Each row of a before or after table is a point. The points were changed in one or more steps. Then noise was added and the rows were shuffled. The steps act on columns, c1 being the first. What was done? A step turns or swaps two columns, mirrors them in a line or flattens them onto one, adds a multiple of one to another, or multiplies or shifts one. Angles are multiples of 10 degrees, from the lower column toward the higher: turns from -170 to 170, lines from 10 to 170 but not 90. Use the fewest steps. Two steps may share a column if one is a turn and the other turns, adds or multiplies; they go together, in the order done. Otherwise the lowest column goes first.

Before, 8 rows:
3.9, -1.1, -3.6
1.6, 2.2, 2.5
5.9, 4.4, 2.4
-2.0, 3.4, -0.3
-2.3, -2.9, -6.7
1.9, 0.0, -2.5
-1.5, 4.9, -0.6
2.8, 4.1, -3.0
After (8 x 3):
-4.7, -6.6, -2.9
3.8, -2.2, 0.1
-3.0, -0.3, 5.2
7.6, -3.6, -1.2
11.6, 2.0, 4.7
-4.2, 0.0, 3.0
3.2, 2.5, 2.2
5.8, -3.0, 4.1
Steps: multiply c1 by 2; swap c2 and c3

Before (14 x 6):
-0.6, 0.7, -0.3, 0.3, -3.2, 2.2
-2.2, -0.2, 4.0, 6.2, 1.8, -4.8
4.4, -2.1, -1.2, -3.7, 5.0, -1.6
-5.4, 2.7, 0.2, -1.5, 0.8, -2.0
1.2, 2.7, -1.3, 6.6, -2.4, 0.0
-7.5, -1.3, -1.7, 4.9, 0.0, 4.9
0.9, 0.4, 4.0, -0.9, -0.3, 4.0
-2.6, -2.4, -4.1, -4.5, 0.5, 0.7
-4.8, 0.8, 3.5, 0.5, -3.6, 0.3
-0.8, -4.5, 2.7, 0.9, 2.8, -1.4
3.9, -2.4, 2.4, -3.3, 2.4, -2.7
-0.5, 0.3, 7.7, -4.9, -6.1, -2.3
-2.1, 8.3, 1.7, -0.8, 0.4, 1.1
5.5, 0.7, -2.1, 2.2, 3.9, 4.8
After:
5.6, -7.0, -1.3, -0.9, 1.3, -2.6
4.1, -0.2, -2.0, 4.6, 3.6, 8.0
-5.1, -1.4, 3.8, 4.1, 1.3, -1.7
-4.1, 5.5, 0.5, -4.0, 4.0, -4.9
2.0, 3.7, 7.5, -4.6, -4.7, -5.0
-1.7, 17.5, 1.0, -1.4, 11.4, -0.3
-2.4, 7.4, -1.4, 6.5, 1.7, 4.5
-1.1, -11.4, 2.8, 0.4, -3.0, -0.8
0.2, -5.3, -4.2, -5.1, -2.5, -3.2
1.3, 1.4, 4.5, -0.2, 0.6, 3.9
-0.4, 3.1, -0.3, 0.2, -2.5, 2.3
4.9, -6.1, 2.5, -0.7, -0.7, -3.6
-4.2, 3.4, 3.7, -1.6, -2.1, -1.3
-8.8, -3.3, -1.7, 0.3, -1.9, 5.4
Steps: turn c1 and c4 by 30 degrees; add 0.7 times c4 to c6; multiply c2 by 2.5; turn c2 and c5 by 30 degrees

Before:
-6.1, -1.3, -0.9, 6.0, 6.6, -5.1, 1.8, 0.5
-1.7, -3.5, 5.1, -4.7, -1.6, 2.4, -3.1, -1.1
0.2, -1.0, 1.9, -0.6, 3.7, 0.5, -4.9, 2.5
-2.8, 4.3, 7.5, 1.4, -8.2, -0.1, -1.2, 0.2
-3.6, -0.5, -0.6, 1.0, -4.8, -9.4, -0.8, -1.7
-2.2, 0.3, 0.9, -1.4, 0.4, -3.4, 1.7, -0.2
-0.1, 1.6, 4.5, 4.5, 3.8, -0.9, 3.8, -0.1
-1.9, 1.0, 4.9, 0.7, 0.2, -1.1, 1.8, 5.0
-3.8, -0.3, 9.4, 2.4, 0.6, -7.6, -0.4, -5.8
-2.0, 4.2, 2.5, -4.6, 5.9, -0.1, 2.7, 0.6
After, 10 rows:
-0.9, 3.8, 1.3, -4.8, 0.3, -1.9, -0.9, 3.4
-1.6, -2.0, 3.5, -7.3, -8.1, 1.0, 11.4, 5.0
-1.4, -0.9, 5.5, -3.6, 3.7, -2.8, -4.1, 0.4
5.0, 1.3, 5.8, 1.4, 6.9, -4.7, -13.7, 4.8
5.5, -4.3, 3.8, -9.1, 0.7, -3.3, -7.9, 1.5
-2.0, -1.4, -4.1, -4.0, 5.9, -2.1, -7.9, 4.0
1.1, 0.3, -1.7, -1.0, 0.1, -3.4, -2.4, 0.7
3.9, 1.3, -3.4, -5.4, -1.2, 3.2, 2.8, -1.1
3.7, -1.9, 1.1, 0.1, -5.4, -4.6, -1.7, 2.2
0.3, 2.4, -0.1, -1.8, 3.9, 4.3, -7.5, -0.1
Steps: turn c2 and c8 by -120 degrees; turn c1 and c8 by -130 degrees; turn c3 and c4 by -80 degrees; turn c6 and c7 by 60 degrees; add -1.5 times c5 to c7

Before, 11 rows:
-4.3, 1.3, -2.3, -3.6, 4.3, 3.6, -4.6, -1.6, 3.1, 0.6, 3.8
5.8, 1.3, -4.1, 1.8, 3.9, -0.7, 2.5, -0.3, -1.9, 0.7, -3.3
0.4, 2.1, 0.5, -3.7, -5.5, 2.4, -4.1, -0.7, 7.6, -7.9, -4.2
6.4, 0.3, 3.3, 6.5, -3.3, 1.0, -7.1, 0.1, 4.6, -3.3, 1.5
0.1, -2.0, 6.3, 2.2, 4.0, -3.6, 0.4, -3.6, 7.2, 0.4, -1.4
-0.9, 4.0, -2.6, 1.6, 4.3, 3.7, -1.3, 1.9, 2.0, -8.2, 0.6
-1.4, -6.6, -2.0, 1.6, -3.0, 0.4, -6.2, 5.3, -2.4, 2.2, 5.9
-3.1, -6.1, -3.6, 0.9, 0.3, 4.0, -8.4, -0.1, 0.1, -7.6, -0.4
1.6, 2.9, -2.6, -0.5, 2.6, -3.6, -5.2, 3.9, -1.1, 0.3, 0.0
-0.7, -3.5, 7.0, -2.9, 3.7, 3.1, -3.8, -3.2, 0.5, 1.2, 6.6
-3.5, -5.1, 4.0, 4.6, -5.6, -1.8, -6.6, -4.0, -3.2, 2.3, -4.2
After:
-3.5, 7.4, 4.0, -4.2, 0.1, -2.1, 8.0, -6.8, -3.4, 2.2, 0.7
1.6, -3.8, -2.6, -1.3, 0.5, 0.5, 3.5, 5.7, -1.3, 3.6, -3.3
-3.2, 3.6, -3.5, -2.2, -5.0, 6.7, 7.2, 2.5, 0.2, -5.3, -4.3
5.9, -4.0, -4.0, -2.0, -1.5, -0.4, -0.7, 2.4, -1.9, 0.6, 4.0
-1.5, 6.4, -2.1, 4.8, -3.4, -2.3, 5.8, 6.6, -2.2, 0.2, -4.7
-0.2, -1.9, 6.4, -0.8, -3.8, 0.2, 1.2, -8.1, 7.1, 3.5, 2.3
-0.9, -5.8, -2.9, 0.7, 0.1, 7.3, 1.9, 3.5, 1.8, -5.1, 0.5
-0.8, -0.6, 7.1, 4.5, -5.0, -1.9, 1.1, -7.8, 0.6, -3.0, -6.5
-4.2, -4.3, -2.3, 1.7, -1.8, -1.3, 1.3, 0.2, 3.2, -3.5, -6.6
6.6, 2.4, 3.0, 1.2, 2.3, 3.2, 9.6, -2.3, 4.7, -1.5, -0.1
0.3, 3.1, 0.5, -6.1, 5.4, 7.5, 0.8, -1.1, 7.7, -3.8, -3.8
Steps: turn c2 and c5 by 130 degrees; add -0.7 times c3 to c8; turn c4 and c7 by 140 degrees; turn c4 and c11 by -110 degrees; mirror c6 and c10 in the line at 130 degrees

Before:
0.2, -1.0, 2.8, -1.6, -2.6, 3.7, -0.6, 3.4, 1.9, -3.0, 3.7, 3.6, -4.5, 2.8
2.8, 4.9, -1.7, 1.7, -2.1, -1.3, -0.2, 2.9, 2.9, -1.7, 2.0, -2.8, 2.1, 1.8
0.1, 3.7, 5.1, -0.9, -9.0, -1.6, 2.2, -0.2, -2.4, 2.0, 1.6, 4.5, -1.0, -3.4
2.6, -1.6, 0.4, -0.8, -1.4, -3.9, 3.3, -3.0, -1.7, -0.8, 4.0, 6.7, -5.2, 0.6
3.9, 5.8, 6.4, -3.0, 2.6, 7.0, -1.4, -6.2, -3.9, -3.5, 7.4, 3.6, -0.1, 2.8
-1.3, 4.0, -5.0, -2.7, -3.0, 1.0, 5.6, -0.9, 3.1, 2.2, -1.8, 7.6, -0.8, -0.5
1.8, 2.1, -4.4, 5.5, -4.0, 1.3, -1.4, -4.2, -7.0, 4.1, 0.5, -1.3, 1.2, 3.2
4.5, -1.6, 0.6, 9.7, 6.7, -0.6, 5.1, 5.6, -0.5, -1.0, -1.3, 0.3, 5.1, -5.9
-6.6, -3.6, -2.8, 5.6, -1.6, 1.1, -2.1, -6.6, 0.0, 0.9, 8.0, -1.7, 2.7, 1.2
-7.4, 4.8, -1.2, -1.8, -1.7, 0.8, 2.4, 0.2, -1.4, 5.2, 6.1, 6.4, 4.6, 2.0
8.1, -0.5, 2.7, 1.3, 1.2, -0.2, 4.1, -0.8, -9.5, -2.1, -1.0, -5.0, 0.0, -4.4
-3.7, 6.6, 1.5, 2.1, 6.1, -0.3, 3.5, -6.8, -2.2, -0.7, 0.0, 0.9, -2.4, 2.8
After (12 x 14):
-3.5, -1.8, -8.5, -2.2, 5.9, 0.1, -7.2, -7.3, -2.5, 0.0, 1.4, -1.2, 1.4, 2.7
1.7, -7.7, -10.8, -5.9, -4.2, 1.6, -1.7, -4.8, -0.8, 3.9, -0.7, 1.7, -1.0, 3.3
7.9, -7.9, 2.0, -1.0, 0.9, -0.5, -1.0, -0.3, -6.4, -2.3, 1.5, 4.9, 0.6, -3.9
2.2, 2.4, 2.1, -1.8, -2.1, -1.4, -4.9, 3.2, 2.7, -1.4, 1.2, 3.2, -3.1, 2.0
-1.3, 3.6, -7.2, 2.9, -2.8, 1.0, -5.4, -1.3, -2.3, 2.4, -3.8, -6.3, 2.0, -0.1
-6.9, -0.9, -1.2, 2.0, -2.0, 0.6, -4.6, 0.1, -0.6, 4.8, -1.8, -6.3, -7.5, 1.9
4.2, -4.6, -2.8, 2.8, 2.5, 6.8, -4.8, -6.7, 2.1, -3.8, 3.0, -5.7, -5.6, 2.3
0.8, 1.9, 8.0, 1.4, -3.2, 3.3, 1.3, 3.4, 0.6, -3.0, 3.7, -5.5, 0.0, 3.0
-0.4, -2.2, 4.8, 1.2, -8.6, -1.8, -4.2, -0.3, -1.9, 1.7, -0.2, -4.8, -0.7, -3.8
2.6, -1.0, -4.6, 0.6, -1.5, -3.7, 0.6, -2.7, -4.2, -0.8, 3.5, -8.1, 0.8, 0.5
-7.1, 0.3, -12.8, -6.0, -1.6, 1.4, 3.9, -6.5, 0.8, 0.7, 3.0, 0.3, -7.4, 1.7
4.1, 1.7, 8.8, -9.4, 6.0, -0.8, -0.7, 5.2, -5.0, -0.5, -4.8, 1.7, -2.4, -6.1
Steps: turn c2 and c7 by -110 degrees; turn c2 and c9 by -70 degrees; add 1.5 times c8 to c3; multiply c4 by -1; turn c11 and c13 by -130 degrees; turn c11 and c12 by 160 degrees

Before, 8 rows:
-2.2, 2.6, -2.0, -1.4, -0.6, 4.8, 3.5, 0.6, 3.6, -3.6, -0.8, -1.6, 7.0, 0.2, -2.1, -6.7, 0.0, 1.5
-0.1, -4.4, 7.3, -3.2, 3.6, -1.3, 0.0, 0.1, -18.4, -0.4, -4.5, 6.1, -0.8, 0.0, -4.9, -0.4, 2.4, 0.6
-0.1, 0.0, -2.6, -3.0, -0.6, 3.7, 4.2, 0.1, 2.7, -4.2, -2.7, 2.3, -1.6, -6.2, -1.4, -2.1, 5.9, 0.0
-0.4, -2.5, -2.9, -3.7, -2.0, 5.4, 4.7, 0.1, 2.5, -0.5, -3.4, -1.8, 7.0, -3.5, -2.4, 0.0, 1.1, 1.2
-4.2, 2.9, -1.7, 4.8, -1.9, -1.8, 1.3, 4.6, 4.2, -2.5, -4.5, 2.2, 4.9, -1.9, -1.3, 0.5, -1.5, 3.5
-0.4, -6.5, -1.5, -2.2, -2.7, -2.5, 4.8, 4.1, 0.5, -1.8, 3.6, 7.4, 3.1, 0.5, -0.9, 0.4, -3.1, 1.1
-5.3, -1.3, -2.5, 6.0, 1.5, 0.2, -1.3, 0.2, 2.3, 0.5, -1.4, -1.5, 1.8, -2.3, -0.9, -2.5, -1.6, 0.1
-2.0, 1.1, -0.8, -3.7, 11.2, 0.2, 4.2, 5.5, -1.4, 10.4, -3.9, -0.4, -15.3, -0.4, -3.1, -1.8, -0.3, 0.8
After, 8 rows:
0.0, -3.9, -2.8, -3.0, 3.6, -3.4, -6.4, 0.3, 2.8, -4.3, -2.9, 1.3, -1.4, -5.1, -1.5, -2.1, 3.4, -0.1
-2.5, -0.7, -1.9, -1.1, -0.7, -4.4, -0.8, 0.6, 3.3, -3.5, -0.9, -4.9, 6.9, -0.5, -2.0, -6.8, 3.1, 1.4
-4.1, 0.5, -1.9, 4.9, -0.3, 1.8, 1.2, 4.1, 3.9, -2.3, -4.5, 2.5, 5.0, -2.3, -1.5, 0.5, 1.2, 3.6
-0.1, 6.6, 7.3, -3.5, 3.1, 1.6, -2.5, 0.0, -18.5, -0.5, -4.3, 5.8, -1.0, 2.3, -4.9, -0.3, -0.5, 0.3
-2.1, -0.1, -0.5, -3.7, 9.1, -0.5, -0.4, 5.4, -1.4, 9.8, -3.8, -1.4, -14.9, 7.2, -3.1, -1.7, 3.8, 1.0
-5.6, -5.0, -2.5, 5.9, 2.9, -0.1, 1.7, 0.4, 2.6, 0.4, -1.6, -2.5, 2.0, -0.7, -1.0, -2.3, -0.9, 0.1
-0.5, -6.9, -2.9, -3.9, 0.6, -5.4, -2.0, 0.0, 2.4, -0.8, -3.4, -1.9, 6.9, -3.8, -2.5, -0.1, 4.2, 1.2
-0.3, -8.8, -1.4, -2.2, -2.5, 2.5, 2.2, 4.0, 0.6, -1.7, 3.5, 7.6, 3.1, -1.1, -1.0, 0.5, 5.2, 0.8
Steps: add 1.5 times c3 to c2; turn c5 and c14 by 40 degrees; multiply c6 by -1; turn c7 and c17 by 100 degrees; add 0.5 times c16 to c12

Before:
1.8, 1.6, -1.4, 1.6, 4.3, 2.7, -2.5, 7.5, -1.6, -2.3, 0.0, 9.0, 1.7, 6.5, 5.9, 0.9, 4.7, 1.6, 2.2, -7.1, 1.6, -0.2, 1.7, -2.3
-1.8, 2.5, -3.5, -1.3, 2.9, -5.3, 5.1, 2.2, 1.7, 0.2, -3.3, 0.2, -5.2, -4.2, 2.8, -1.1, -4.1, -1.7, 3.7, 1.3, -3.0, -4.5, 6.7, 6.7
-5.7, -3.6, 1.7, 1.9, -5.0, -0.4, -0.8, -1.9, 1.3, 1.9, 0.2, 8.6, 2.4, -1.4, 3.1, 2.1, -6.7, 4.0, -4.0, 2.9, 1.3, -6.5, 2.9, -3.7
5.0, 2.2, -2.4, 2.0, -0.5, -0.4, 5.1, 1.9, -0.5, -3.9, 0.2, -3.0, -4.5, -1.6, 4.1, 4.6, -2.7, 0.7, -5.4, -4.7, 3.9, 1.2, 4.1, -3.9
-4.7, -3.1, 3.8, -2.5, -0.9, 4.5, -6.0, -0.7, -3.1, 4.8, -2.1, 3.1, -1.4, 6.4, 4.7, -1.1, 5.0, 1.9, 4.3, 2.3, 1.5, -1.8, 1.0, -2.4
5.1, -2.8, -0.2, -0.8, -1.3, -0.3, -6.4, 0.7, 3.9, 5.0, 1.9, 0.4, 0.7, -4.3, -3.3, -1.6, -6.2, -5.7, 3.9, -5.0, 1.7, 0.0, -2.2, -3.9
-3.7, 4.5, -2.5, -0.4, -4.0, -4.6, -6.6, -0.2, -5.6, 6.9, -10.1, -2.8, -5.4, 3.0, -4.1, 8.3, -1.9, 1.4, 0.0, 3.1, 2.9, -6.6, 0.4, 5.0
0.8, -1.7, -1.8, -4.2, 4.6, -4.2, 4.6, -3.0, -1.9, -4.6, 0.9, -0.2, -0.9, 5.4, 2.7, 5.1, 3.3, 2.7, -2.1, 0.2, 1.9, -5.9, 2.0, 0.8
3.0, 6.4, 1.1, 1.9, -5.9, 3.5, 0.8, -3.4, -0.9, 4.2, 1.4, 2.7, 6.6, -6.0, -4.8, 5.6, 0.6, -1.2, 0.7, -6.2, 4.2, -2.5, 3.4, -4.1
4.8, -4.5, 4.1, -1.0, -4.4, -1.8, 3.9, 2.5, 2.3, -4.4, -0.6, -1.4, 3.3, 2.0, -6.1, -2.4, -3.4, -5.6, -1.9, -4.4, 0.9, 2.2, -2.9, 6.1
After:
2.7, 4.3, 0.7, 0.1, -6.4, 3.1, 15.4, 3.0, -0.7, -5.0, 1.6, -2.9, 5.3, -6.3, -5.4, 5.7, 2.5, -1.1, 0.8, -6.3, 4.0, -2.5, 2.7, -4.2
-3.6, 10.3, -3.2, 1.2, -3.9, -4.9, 8.2, -0.3, -5.0, 8.5, -10.6, 0.9, 4.1, 3.4, -5.2, 7.9, 0.0, 1.0, -0.4, 3.0, 3.5, -6.5, 0.1, 4.7
4.1, -7.1, 3.5, -0.6, -3.9, -2.1, -9.2, -1.5, 2.7, -2.5, -0.3, -2.7, -3.2, 3.1, -6.2, -1.6, -1.1, -6.2, -1.7, -3.9, 0.3, 2.2, -2.5, 6.0
2.2, 3.5, -1.4, -4.2, 4.6, 2.7, 3.1, -2.4, -2.2, -7.7, -0.3, 4.9, 0.2, 7.0, 6.2, 1.0, 6.6, 1.3, 1.7, -6.9, 1.1, -0.3, 2.0, -1.4
-6.1, -3.5, 1.5, -0.4, -5.1, 0.1, -8.5, 1.5, 1.4, -6.2, 0.5, 5.5, 4.5, -0.6, 2.9, 2.6, -4.0, 4.3, -4.1, 2.5, 1.8, -6.2, 2.6, -3.3
-1.1, -2.3, -3.6, 0.2, 2.4, -5.3, 8.2, -2.2, 1.2, 3.4, -3.3, 3.5, -0.8, -3.6, 3.0, -1.9, -1.6, -1.3, 3.7, 1.1, -3.3, -5.0, 7.0, 6.2
-5.3, 2.7, 2.9, 2.5, -0.9, 4.4, -9.8, -0.7, -2.9, 0.5, -1.7, 3.1, 4.7, 6.1, 5.4, -1.5, 6.6, 1.6, 4.4, 2.2, 1.7, -1.5, 0.5, -2.4
0.8, -5.8, -1.2, 4.9, 4.4, -4.2, -2.0, -1.4, -1.2, -0.3, 1.0, 0.4, -4.8, 4.6, 2.5, 4.8, 5.0, 2.7, -1.7, 0.1, 1.8, -5.9, 2.2, 0.5
5.2, -2.4, -2.2, -2.3, -0.9, 0.4, 7.0, 0.5, -0.4, 4.0, -0.4, 1.0, -5.7, -2.0, 3.8, 5.0, -0.6, 1.5, -5.1, -4.5, 3.5, 1.2, 3.6, -3.6
4.9, 3.9, 0.1, 0.9, -1.3, -0.5, -8.9, -0.6, 4.3, 1.6, 1.9, 0.1, 4.6, -4.3, -3.9, -2.2, -3.2, -5.6, 3.5, -5.3, 1.6, 0.5, -1.8, -3.9
Steps: multiply c2 by 2.5; turn c2 and c7 by 70 degrees; multiply c8 by 0.7; turn c4 and c8 by 140 degrees; turn c12 and c13 by 40 degrees; turn c10 and c13 by 70 degrees; shift c17 by 2.0
